Each row of a before or after table is a point. The points were changed in one or more steps. Then noise was added and the rows were shuffled. The steps act on columns, c1 being the first. Write out the steps. A step turns or swaps two columns, mirrors them in a line or flattens them onto one, adds a multiple of one to another, or multiplies or shifts one. Angles are multiples of 10 degrees, from the lower column toward the higher: turns from -170 to 170, lines from 10 to 170 but not 90. Use the fewest steps. Two steps may share a column if one is a turn and the other turns, adds or multiplies; they go together, in the order done. Otherwise the lowest column goes first.
In the rows, zero is written as 128.

Before:
[[121 150]
 [132  85]
 [136 142]
 [125 169]
 [135 123]
 [156 136]
 [134 167]
 [137 150]
 [158  79]]
After, 9 rows:
[[113 149]
 [ 98 153]
 [120 143]
 [140 122]
 [ 82 168]
 [208  74]
 [179  84]
 [ 92 169]
 [149 137]]
Steps: add -1 times c2 to c1

Before:
[[133 136 143]
 [145  34 129]
 [145 116 119]
 [206 115 158]
 [168 158 142]
 [136 150 165]
 [133 150 152]
 [165 130  87]
 [144 153 159]
 [160 139 120]
 [160 142 159]
 [136 148 158]
 [166 126 165]]
After, 13 rows:
[[161 142 145]
 [154 148 184]
 [146 123 178]
 [125 150 224]
 [158 169 203]
 [178  48 190]
 [153 153 219]
 [127 147 219]
 [124 149 211]
 [205 144 214]
 [130 137 204]
 [131 159 220]
 [162 141 225]]
Steps: turn c1 and c2 by 20 degrees; shift c3 by 60

Before:
[[125 109 110 127]
 [151 102 149 112]
 [146 125 143 115]
 [183 118 127 121]
 [147 196 197 114]
 [122 143 126 108]
 [132 102 131 178]
 [126 109 161  97]
 [183 116 128 205]]
After (9 x 4):
[[184 143 128 204]
 [125 107 108 125]
 [148 205 198 113]
 [182 145 125 119]
 [126 107 162  95]
 [122 139 128 108]
 [151 114 150 113]
 [132 105 131 178]
 [146 133 142 114]]
Steps: add 0.5 times c1 to c2

Before (13 x 6):
[[118 161 152  38 137 115]
 [151 104  98  97  98 131]
 [134 119 151 166 103 139]
 [134 100 137  96  85  95]
 [133 133  98  75  62 136]
 [166 149 124 140 131 111]
 [229 223  28 160 133 127]
 [130 100 146 116 133  98]
 [114 117 146 107 129 133]
 [105 119  99 132 124 136]
 [123 108 151 125 136 143]
 [123 190 151 154 114  57]
 [123 100 130 141 104  90]]
After, 13 rows:
[[124 125 154 111 128 140]
 [132  95  96 106 129 132]
 [152 164  18 230 133 128]
 [125  39 159 164 132 116]
 [126 165 154 118 125 135]
 [129 139 114 150 129 116]
 [131 125 103 120 133 130]
 [128  91 135 102 126 106]
 [126 152 149 190 132  81]
 [127 109 149 116 125 133]
 [127 141 135  98 128 101]
 [125 117 147  97 130 104]
 [134  73  98 137 128 142]]
Steps: flatten c1 and c3 onto the line at 100 degrees; swap c2 and c4; multiply c5 by 0; multiply c6 by 0.7

Before:
[[131 165 170 120 144 141 135 100]
 [142 104 106 131 139 163  74 149]
 [100 118 142 144 143 126 113  99]
 [159 125 140 109 149  92 149 130]
 [198 130  84 147 146 114 149 149]
 [107 154 140  95 144 123 175 123]
 [160  93  97 196 173 188 135 175]
 [192  64 107 166 157 190 152 157]
 [130 132 127 129 114 145 150 102]
 [100 122 163 161 105 148  97 155]]
After:
[[141 105 124 130 141 165  75  98]
 [197 130 144 151 152 112 149  82]
 [ 99 122  73 159  97 148  96 138]
 [161 122 118 108 154  89 150 138]
 [109 155 121  98 149 122 176 142]
 [ 96 119 144 147 148 127 110 155]
 [192  67 115 161 166 188 156  94]
 [132 165 119 118 147 139 136 181]
 [133 134 155 128 108 148 149 145]
 [162  92 104 196 188 189 133  73]]
Steps: turn c3 and c8 by 130 degrees; multiply c3 by 1.3; multiply c5 by 1.3

Before (10 x 9):
[[124 182 120 153 121 151 157 109 124]
 [ 69 147 133 124  55 120 133 132 166]
 [131  68 136 100 120 135 110 152 111]
 [170 117 171 101 137 106 123 175 135]
 [156 134 161 121 131 128 125  94 135]
 [170 118 176  99 155  71 124 149  76]
 [174 113 171 154 131  88 128 146 105]
 [133 158 129 152 143 124 199  86 143]
 [124 156 178 158 166 126 163 112 119]
 [114 107 126 116 120  84  78 164 149]]
After, 10 rows:
[[140 163 158 166 167  97 124  78 123]
 [133 188 159 143 153 128 123 166 126]
 [129 158 177 120 174  63 150 116 126]
 [128 114 124 155 131 134 145 102 105]
 [120 229 127 102 127 161 137 150 154]
 [ 49 199 136 133  67 116  86 126 140]
 [167 207 186 119 126 126 140 147 160]
 [151 170 167 168 170  43 178 102 117]
 [143 209 141 101 134 125 123 172 202]
 [120 156 120 132 112  62  97  94  75]]
Steps: swap c1 and c5; shift c2 by 50; mirror c3 and c4 in the line at 10 degrees; multiply c6 by 1.6; turn c7 and c9 by 80 degrees; multiply c8 by -1

Before (8 x 11):
[[ 90 113 135 215 111 115 112 100 146 145 154]
 [113  87 145  95 132  96 130 108 120 176 134]
 [131  94 187 173 148 115 148 140 129 102 126]
 [141 100 134 148 166 148 152 136 150  88 110]
 [107 130 103 166  64 128 128 157 109 128 125]
 [116 155 131 152 129 151 113 106 196 180  72]
 [149 101  90 129 123  70 149 180  91 130 145]
 [151 128 139 130 194 117 171 112 116 186 160]]
After, 8 rows:
[[ 98 143 146 177 147 118 130 108  89  95 134]
 [135 134 187 103 152 127 149 140  94 173 126]
 [105  56 130 180 118 136 114 106 144 153  73]
 [ 52 112 136 145 120 120 113 101 110 214 152]
 [154 111 135  88 151 142 153 135  98 148 110]
 [ 86 147 103 127  72 115 127 157 134 166 126]
 [173 139 138 185 190 136 171 112 130 130 160]
 [171 169  90 129 153 106 149 181 108 127 146]]
Steps: multiply c1 by 2; turn c2 and c9 by 100 degrees; swap c4 and c10; turn c5 and c6 by 30 degrees; multiply c6 by 0.4

Before:
[[133 106  43 116 107  97 123  59 165 115 121 170]
 [138 176 149 169  82 145 129 101 103 145 132 187]
 [ 96 143 134 179 126 111 138 122 113  85  91 109]
 [101 172 105 117 122 154 142 133 139  79 104 172]
 [139  91  81 104 144 132 171 131 112 160 140 194]
 [130 141  72  99  99 145 183  76 136 107 104 122]
 [ 96  87 168 126 119  89 133  99 158 115 135 196]
 [156 126 129  87 148  92 146 174 165 134 136 175]
 [ 97 121 119 126 130 106 155 173 147 150  93 186]
 [154 113 122  76 128 171 119 132 131 145 111 166]
 [135 132 187 116 163 108 122  90  58 205 110 192]
 [100 140 116  78  98 134 112 116 119 108 140 108]
 [137 130  98  93 142 129 142 127  98 116 109 148]
 [123 165  85 134 150 163 167 115 156 134 128 149]]
After:
[[138 143  91 122 128 129 166 116 127  85 144  79]
 [126 133  80 136 150 137 114 125 127 134 113 126]
 [108 179 139 116  85 147 141 101 128 108 132 204]
 [137 127  74  97 140  95  62 177 129 149 135 146]
 [144  99  59 141 121 136  84 130 126 163 142 172]
 [ 85 104  58 183 128  92 192  59 132  99 121 162]
 [143 162 102 161 135 162 110 112 132 150 134 147]
 [102 134 119  55  89 104 163  93 127 209 108 180]
 [126 138  77 163 124 146 123  67 127  93 111 114]
 [163 142 181 149 159 108 135 129 133 102  93 138]
 [144  87 122  73 132  91 161  99 130 113 137 190]
 [160 169  92 134 160 154 122 137 131  91 105 163]
 [100 109  68 104 112 169 115 131 129 134 109 133]
 [194 123  92 123 117 109  79 172 128 148  96 178]]
Steps: add 1 times c8 to c7; turn c1 and c7 by -150 degrees; turn c4 and c12 by 30 degrees; turn c3 and c4 by -60 degrees; turn c5 and c10 by 50 degrees; multiply c9 by 0

Before (11 x 14):
[[151 123 147  98 140 115 133 134 138 131  88 144 122 106]
 [105 128 157 101 101 160 105 148 174  98 122 119 120 106]
 [110 133 149 193 132 148 124  93 179 147 137 137 134  97]
 [108  88 140 130 131 185 177 118 149 140 163 105 166  88]
 [171 150 142 125 128 164 130 105 117  94 152 107 112 168]
 [102 167 149 100 100 151 117 150 130 143 139 169 207  96]
 [111 123 122 115 107 119 103 140 110  86 138 131 130 193]
 [106 149  56  97  98 144 133  56 176 126 155 228 126  86]
 [ 95  81 137  99 219 160 103 140 165 142 163 101 127 102]
 [ 91 118  62 115 102 113 111 123 160 149 131  79 129  94]
 [102 131 115 155 102 132 107 109  69 123 161  80 154  97]]
After, 11 rows:
[[ 93 164  98 128  36 161 142 122 167 111 161 103  98 162]
 [111 112 113 135 130 148 121 167 179 124 137 118 192 159]
 [110 157  98 167 114 185  71 143 150 119 163 147 130 152]
 [151 123 109 123 127 115 116 124 139 124  89 111  97 146]
 [103  85 130 208 173 152 127 112 131 107 139 107 100 161]
 [104 115 103 121 148 160 143  99 172 148 123 149 100 158]
 [172 102 126 113 118 163 139 138 117 167 152 147 126  89]
 [102 130 142 155 127 134 136 143  68 140 161 183 156 164]
 [104 146 199 126 206 146 109 196 176 152 157  55  97 165]
 [ 90 170 180 130 126 114 132 140 159 109 130 183 116 167]
 [112 133 133 132 148 119 172 103 111 163 138 136 116  75]]
Steps: turn c2 and c3 by 150 degrees; swap c4 and c13; turn c5 and c12 by -150 degrees; turn c7 and c14 by -160 degrees; turn c8 and c10 by -160 degrees

Before:
[[116  84 146 143 138  98  85  94 154 136 126 124 165 131  97 152  99 172
  104 141]
 [157 118 150 110 176 129 167 147 104 114 114 118 165 129 134 117 157  93
   71 107]
 [ 93 106 144 175 103 141  64  75 179 109 128 119 151 115 122 152 143 170
  157 152]
 [135 182 135 158 204 124 145 128  97 133 144 107 120 112 105 104 145  58
   88 122]
 [152 109 136 142 174 141 159 137 127 142 135  85 117 155 135 123 125  84
   80 101]
 [120 152 157 184 138 104  82  68 111 111 116 146 101 137 130 167 144 196
  116 111]
 [172 128 176 119 157 116 135 158 126 120 134 101 140 132 119  88 120  89
  124  93]
 [118 110 134 128 127 105  36  87 126  51 128 110 136 150 137 149 115 177
  113 108]]
After, 8 rows:
[[117 181 136 159 204 122 142 125  75 134 117 109 118 114 105  24 147  56
   88 119]
 [162 104 146 174 104 139  64  77 144 108 116 119 149 114 123 188 145 167
  155 151]
 [142 152 156 186 140 106  83  68  74 114 134 146 102 137 125 130 144 193
  118 110]
 [105 115 148 111 178 130 165 148 119 114 147 119 162 129 135 132 158  94
   70 107]
 [ 84 125 176 118 159 116 139 158 136 122 138 104 138 131 122  87 118  91
  125  91]
 [139 106 137 128 125 103  35  90 128  50 125 108 135 151 137 176 115 176
  115 103]
 [140  83 145 137 139  97  82  90 141 138 124 120 164 132  93 224  96 173
  111 138]
 [102 110 137 145 174 142 159 137 117 142 127  87 116 153 133 151 127  86
   80 106]]
Steps: turn c1 and c11 by 160 degrees; add -1.5 times c2 to c16; add -0.7 times c4 to c9

Before:
[[ 99 149 130 112 113 182 146 144 164 131 171 132 134 130 132 194 139  63
  112 105 152 183 165  85]
 [187 126 120  98 138 168 161 132 126  64 142  98 137 123  93 131 146 141
  103 162 131  90 125 112]
 [123 101 145  67 138 132 148 136 149 127 176 122 136 128  94 130 110 152
  103 186 145 148 130 103]
 [112 102 144 113 131 135 116 103 119 104 154 130 138 170  85 101 123 129
   72 137 143 143 140 102]
 [117 182 144  91  92 159 114 132 172 109 160 134 110 152 155 180 149 141
  141  86 144 146 161 101]
 [176 108 112 162 168 128 129 183  84 128 138 118 174 182 118 121 173 106
  170 155 158 116  81 122]
 [134 191 191 121  95 148 160 130 154 104 136 118 147 136 152 194 116 108
  141  80 145 159 148 121]
 [ 94 145 179 123 144 128  65  73 154 181 144 108 108 204 184 179 124  78
  107 130  91 159 121 139]
 [181 113 104 133 173 174 147 147 144  92 161 143 146 124  89 103 130 122
  137 143 197 142 114 138]
 [164 124  87 130 132 134 171 153 112 108 153 143 183 132 128  99 177 120
  120 173 166 117  99 158]
 [144 104 126 172 151  96 125 133 130 132 125  44 156 183 155  96 186  97
  177 152 139 104 108 164]
 [129 137 176 119 125  98  84 113 122 189 144 104  70 185 148 126 118  63
  107 106 107 128 152 138]]
After (12 x 24):
[[113 102 126 174 151  99 122 138 123 132 129 213 173 179 160 101 186 133
  156 152 138  96 138  91]
 [ 94 143 178 121 124  92  81 113 122 183 142 149 145 184 141 126 117 184
  110 105 107 114  59 109]
 [105 188 192 122  95 148 163 128 154 106 138 123 159 133 113 195 119 122
  138  79 147  76 107 101]
 [127 128  83 134 130 136 172 152 106 110 154 127 175 131 162 104 175 111
  126 171 164 166 169 124]
 [152 116 107 134 173 173 146 148 149  95 161 109 141 124 147 105 131 128
  130 144 201 122 141 165]
 [148 106 108 161 165 122 127 181  79 127 136 140 168 178 124 126 171 134
  154 152 160 138 185 139]
 [154 123 121  93 139 165 163 129 126  67 141 169 126 122 116 133 144 112
  109 163 134 158 135 162]
 [ 92 100 142  65 132 129 142 140 144 130 176 120 111 125 110 131 116 105
  106 180 142  97 144 167]
 [ 69 147 134 116 113 187 145 150 171 130 170  92 185 129  80 194 142 146
  120 102 149  51  82 135]
 [ 64 146 177 122 146 129  66  74 153 181 144 130 156 206 128 180 125 172
  112 132  90  69 116  67]
 [ 92 182 144  86  92 158 109 130 173 112 154 114 106 153  92 178 154 115
  138  84 141 104  97 107]
 [ 85  98 152 113 134 135 114 102 117 107 151 117 137 169 107  98 118 120
   90 143 147 107 125 175]]
Steps: shift c1 by -30; turn c12 and c22 by 150 degrees; multiply c22 by 1.6; turn c13 and c18 by 50 degrees; turn c18 and c23 by 150 degrees; turn c15 and c24 by -100 degrees; multiply c19 by 0.7
